Each row of a before or after table is a point. The points were changed in one or more steps. Then noise was added and the rows were shuffled. The steps act on how far a point lies along the listed directions, d1 being the first. Write out the steps. A step turns or swaps two directions, mirrors them in a line or flattens them onto one, adds a multiple of one to another, or multiplies one. Angles are multiples of 10 degrees, from the lower direction toward the higher: turns from -170 to 170, lines from 10 to 170 but not 90. Use the fewest steps. Two steps may share a direction if one is a turn and the other turns, adds or multiplies; they go together, in the order done. Otherwise the lowest direction goes first.
(in the rows, 128 means zero)

Directions:
(1): 100; 156
(2): 100; 100
Before (12 x 2):
130; 91
119; 163
104; 156
120; 175
123; 84
96; 123
134; 96
106; 102
77; 105
113; 115
112; 84
139; 167
After:
134; 160
130; 164
77; 152
112; 141
105; 102
97; 133
123; 173
119; 92
112; 172
139; 89
119; 79
105; 154
Steps: swap d1 and d2

Directions:
(1): 111; 97; 79; 103; 112; 115
(2): 89; 135; 135; 94; 165; 154
(3): 155; 162; 101; 111; 112; 168
(4): 139; 163; 128; 96; 137; 80
(5): 100; 160; 95; 168; 141; 120
(6): 164; 110; 107; 135; 179; 128
Before:
145; 137; 147; 97; 119; 138
132; 132; 121; 158; 141; 148
96; 213; 153; 97; 166; 78
122; 176; 197; 164; 161; 144
127; 119; 178; 131; 87; 102
148; 168; 153; 149; 106; 108
73; 122; 91; 115; 145; 147
152; 141; 128; 129; 129; 77
105; 153; 100; 101; 113; 142
118; 146; 161; 150; 131; 103
111; 138; 111; 125; 72; 108
After, 11 rows:
95; 124; 123; 105; 155; 168
132; 125; 123; 120; 133; 99
110; 159; 155; 113; 139; 145
103; 62; 79; 120; 99; 92
79; 109; 125; 98; 148; 123
101; 139; 108; 88; 124; 138
117; 110; 137; 142; 128; 126
95; 51; 108; 170; 97; 190
106; 114; 98; 105; 119; 135
176; 138; 139; 175; 93; 134
134; 125; 161; 167; 120; 135
Steps: turn d1 and d3 by 150 degrees; multiply d2 by 1.3; turn d2 and d4 by -150 degrees; multiply d5 by 0; multiply d6 by 0.4
